Each point is reached from the start by the listed moves, each made once or not at all, plus a little noise. Is the number of moves made odd or even? Then give how often each move was made.
(in the rows, 128 means zero)

Moves:
(1): [181 104]
(2): [131 164]
Start: [158 126]
Points:
[212 102] -> odd (1, 0)
[162 124] -> even (0, 0)
[159 162] -> odd (0, 1)

Moves:
(1): [ 78  64 132 144 108  87 149 106 159 160 103]
(2): [124 136 158 134 144 127 130 132 132 121  96]
(3): [118 139 147 135 107 103 160  81 143 145  87]
(4): [136  89 180 138 165 145 173 132 111 104 101]
(5): [100 155 133 127 151 144 143 118 121 132 130]
(6): [126 127 107 163 120 136 138 133 115 133 133]
(7): [125 131 115 102 128 133 104 104 133 139 112]
(8): [122 144 101 140 101 104 129 122  91 162 150]
(9): [162 120  82 127 121 137 181 155 152 124  93]
(10): [103 152 123 111 106 134 124 132 144  99  77]
(11): [125 136 116 129 132 117 148 118 122 122 116]
Start: [121 126 119 125 121 138  98 122 132 130 141]
Points:
[120 159   7 128  57 141 135 128 125 148  66] -> odd (0, 0, 0, 0, 0, 1, 1, 1, 1, 1, 0)
[ 74  68 123 142 143 120 212  94 134 173  30] -> odd (1, 1, 0, 1, 1, 0, 1, 1, 1, 0, 0)
[ 81 146 111 148  84 116 180  49  94 138  21] -> odd (0, 0, 1, 1, 0, 1, 1, 1, 0, 1, 1)
[105 144 105 169  94 111 160  70 127 146  93] -> odd (0, 0, 1, 0, 0, 1, 0, 0, 0, 0, 1)
